Rows are points. A path goes straight from each point to the next, and from the last back to the first. The post is the endless flat space through its rows: a point in 2 columns, a line in 3, a plane in 4, and so on, so that a path can go around it. How many times does the path go around the post? Going back the other way cancels.
In the rows, zero is written as 128.

Post (2 x 3):
[[106 138 111]
 [130 135 170]]
Path:
[[129 156 132]
 [105 151 181]
 [126 157 150]
 [137 138 109]
 [106 117 101]
 [ 98 111 138]
 [ 66 143 118]
 [122 174 125]
 [140 160 125]
 [105 158 182]
 [ 46 125 107]
 [ 97 121  98]
 [146 122  97]
 [127 143 131]
 [116 164 185]
 [ 72 139 152]
 [ 85 113 102]
 [152 110 133]
 [135 142 110]]
Times around: 1

Post (5 x 6):
[[159 121  83  89 121 118]
 [125  93 134 147 172 109]
 [135 135 109  74 125 106]
 [102 106 154 154 158 157]
 [104 125 132 175 145 117]]
Path:
[[ 71 101 132 117 115 147]
 [115 127  88 145 141 146]
 [167 142  86 120 171 106]
 [169  93 124 143 154 167]
 [ 93 128 187  67 129 120]
 [117  95 124 110 133 125]
 [131 126  56 142 163 121]
 [141 123 126  92 166 145]
 [166 114 128 129 145 128]
 [164 129 127 154 154 112]
 [135 110 139 150 109 132]
 [ 52 106 168 148 149 120]
 [ 87 108 116 147 157 133]
 [108 123 171 128 205 143]
 [131 106 139 149 162 130]
 [ 97 106 186  98 127 101]]
Times around: 3

Post (10 x 11):
[[154 171 110 175  90 136 105  69  86 140 158]
 [177 109  80 106 142  95 150 150 160 124  60]
 [145 149 105 148 134 122 139 158 116 103  97]
 [149 103 128 131 133  99 133 171 150  88 134]
 [138 142 139 116 123 104 123  91 104 101 146]
 [144 113 138 103 108 118 121 133  98 125 132]
 [158 138 173 147 100 123 138  95 111 137 130]
 [122 161 145 133 124 167 158  86 134 182 149]
 [142 138 116 116 109 161 150 138 127  85 136]
 [159 151 133 158 152 166 117 137 160 134 113]]
Path, 35 rows:
[[153 152  64 150 133 127 128 137 147 116 136]
 [164 149 121  86 107 118 112  97 156  96 145]
 [124 118 109 114 132  64 108 123 118 130 124]
 [141 118  93 112 126 116 108 115 119 136 106]
 [140 157 110 183 120 206 171 111 121 136 133]
 [180 140 102 136 115 153 136 118  91 119 136]
 [189 161 118 157 103 153 187 146 152 113  89]
 [150 169 138 141 118 106 150 106 147 152 118]
 [151 135 126 152  98 109 140 149 150 107 110]
 [143 112  96 109 137 129 112 156 135 123 104]
 [137 126 119 176 129 177  86 163 106  96 170]
 [156 145  86 131 157 132 139  47 125 139 154]
 [187 131 141 149  88 155 152 140 113 133 130]
 [179 193  79 174  95 182 109 101 101 138 108]
 [103 143 168 107 143 146 123 148 116 134 146]
 [124  74  48  81 130  75 133 135 176 117 114]
 [156 112 135 144 136 106 143 132 126 133  90]
 [138 136 167 151 140 173 152 107 145 124 118]
 [134 111 157 154 122 154 110 136 165 118 195]
 [ 97 132 121 110 139 112 134 161 174  87 137]
 [138 131 127 112 102 113 113 135 103 165 136]
 [176 156  85 155 141 103 138 128 128 135  94]
 [193 147 144 180  85 168 146 128 131  91 142]
 [178 185  93 142  79 166 102 106 102 125 154]
 [122 140 139  91 115 150 147 151 157 126 112]
 [134 156 149 158 144 146 125 117 171  88 113]
 [164 117  78 139 116 151 120 141 114 174  72]
 [156 142 126 158  94 150 149 120  90 136 109]
 [162 172 123 138 112 198 151 109 100 132 132]
 [163 109  51  54 140 115 161 163 150 130  73]
 [159 104 143  97  97  92 132 119 156 109 142]
 [141  89 136 111 102  70  76 177 104 112 106]
 [142 126  63 147 156 110 119 148 135 154  45]
 [156 142  96 156 128 172 130 101 128 109 160]
 [151 145 165 138 141 137 185 113 131 124 124]]
Times around: 4

Post (13 x 14):
[[115 153 145 165 121 151 138 139 140 130 149 139  87  87]
 [101 105 137 121 127 128 119 111 111 146 136 121 102 102]
 [105 119 129  65  68  85 126  97 173 152  71 197 151 111]
 [ 91 118 145 126 173 136 121  89 140 104 111 178 165  84]
 [ 89 146 147 143 116 132 155 110 148 146 135 112 119 107]
 [143 180 128 122 153  78  99 118 158  88 143 133  91 144]
 [132  72 201  88 157 118 143 150 131  96 156 111 174 129]
 [120 119 117 155 114 172 135 112 156 138 146 100 113 109]
 [103 156 132 128 146 146 127 144 162 119 146  94  94 105]
 [108 127 109 108 134 149 161  76 153  66 118 109 119  90]
 [127 123 146 166 151 130 152 140 139 150 101 127 138  67]
 [ 98 114 170 149  97 151 129 140 128 130  93 119 153 101]
 [117 117 126  78 139 129 159 136 128 112 160  95 126 167]]
Path (23 x 14):
[[108 118 156 167 129 158 129 103 124  62 133  92 104 140]
 [ 79 162 134 129 124 133 143 114 189  83 148 112  81 107]
 [110 144 169 141 167 123 128 148 162  96  84  88 137 126]
 [142  78 135 124 135 121  85  94 133 139 120 129 127 133]
 [ 99 132 150 122 117  98 122 154 129 140 108 168 145 165]
 [117 121 138 141 124 111 105 155 162 204 126 132  71 132]
 [ 70 171 170 154 171 191 135 156 112 112  82  46 131  99]
 [ 76 213 148 126 192 153 116 103 159 118 128 111  98  71]
 [ 90 177 186 150 164 145 122 139 181 108 128  97 129 137]
 [108 157 150 155 174 162 110 124 157  85 129 101  87  68]
 [113 157 141 129 114 156 145 115 103  80 121  79 102 114]
 [130 155 117 118 147 122 172 114  99 128 217 151  84 104]
 [ 94 113 128 133 119 145 167 121 145 123 110 102 155 102]
 [121 139 109 118 104 122 164 156 155  89 102 136  94 121]
 [ 65 159 151 131 134 143 139  93 121  82 109 152 135 146]
 [122 127 177 164 165 153 132 113 134  84 125 114 150 102]
 [140 143 145 134 163 134 113 128 113  99 116 175 100 136]
 [100 147  83 138 103 128 134 129 183 133  81 105 109 157]
 [107 108 129 146 100 102 147 145 133 162 126 133 119 138]
 [119 117 156 106 141 138 134 140 137  87 137 104  80 125]
 [ 90 141 160 140 109 194 131 104 143  74 153 100  99 103]
 [141 197 129 135 136 115 126  95 186  85 127 122 131 130]
 [153 152 144 115 145 135 108 109 160 117 126 143 114 136]]
Times around: 1

Post (17 x 18):
[[126 128 151 160 136 104 143  64 141 161 103 148 147  95 121 134 122 153]
 [156  98 129  61 108 119 142 132 128  88 163 160 110 141 161 153 107 130]
 [135 114 146 100 135 149 122 164 166 101 141 180 117 146 154 138 102  95]
 [125  92 106 125 103 168 158 163 102  93 156 184 135 136 163 159 136 135]
 [121 109 128 157 135 144 125 109 149 126 132  87 118 111 139 170 122 135]
 [148  90 114  89 142 156 120 165 113 112 183 149 100 132 126 104 131 116]
 [107 128 116 187 131  82 140 114 125 159 103  98 157 146 127 105 128 126]
 [ 96 146 118 155 135 112 118 153 119 141 134 123 111 116 133 168 137 170]
 [ 98 144  93 136 139 113 120  88 134 176  91 108 176 109 119 130 141 124]
 [168 128 120  99 152 140 173 148 167 125 140 152 121 109 172 135  93 122]
 [129 146 111 153 148 166 121 129 107 110 146 139 130 150 157 109 103 147]
 [117 171 135 147 156 133 146 108  83 154 140 105 131 168 121 131 164 130]
 [173 118 122 149 109  95 110 113 127  81  76 137 124 127 119 143 144 116]
 [139 161  98 185 133 134 128  91 173 175 156 104 144 144 104 116 143 136]
 [105 153  96 165 152  82 136  37 165 162  93 128 101 131 119 147 126 118]
 [139 129 115 137 111 147 113 149  70 122 151 124 137 137  82 162 114 115]
 [115 124 106 164 178  96 127  87 148 180 100 112 144 162 119 171 126 142]]
Path:
[[100 113  89 124  84 114 111  92 150 146 112 129 141 104 146  93  89 161]
 [113 126 132 100 145 136 117 120 158 151 129 104  78  77 132 171 110 144]
 [111 103 107 125 126 121 115  95 159 101 118 140 107 148 147 177  89 160]
 [152  82 165 168 119 123 142  80 163 116 113 180 112 137 134 112 108 115]
 [146 113  70 135 161 102 113  36 191 182 138 106 102 129 157 157 127 163]
 [ 68  69  67 149 147 102  82  98 194 127 109 113 126 120 182 163  86 145]
 [177 120 148 157 161 104 136 102 181 119 135 122 122 153 102  87 125 101]
 [107 125 108  80 132 127 127 204 141 128 186 103 123 166 149 114  83 169]
 [160  81  65 167 139 104 147 120 201 159 126 113 107 169 143 125 110 139]
 [137 136 154 124 129 118 125 137 125 148 143 111 128 100 149 158 140 143]
 [ 79 140 103 134 160 122 107 120 128 165 203 117 101 141 112 125 164 120]
 [163 131 138 135 135 127 144  70 182 109 139 116 122  99 151  77 155 136]
 [ 95  86 114 117 119 157 168 112 106 127 221 136  87 194 142 137 105 186]
 [170 153 110 141 128 132 144  99 138 150 157 143  80 126 128  74 106 157]
 [103 128 123  94 141 141  92 100 150 189 156 154 122 133 124 187 132 124]
 [137 145 153  83 190 174 147  71 149 145 146 162  97 144 194 147  81 119]
 [145 107 115 123 112 173 153 121 131 138 157 127 166  74 140 120 181 111]
 [161  98 152 136 134 119 150  89 157 144 174 156 121 150 102 144 139 119]
 [115 150 161 124 144 122 143 102  80  93 107 133 120 123 133 166 107 161]]
Times around: 3
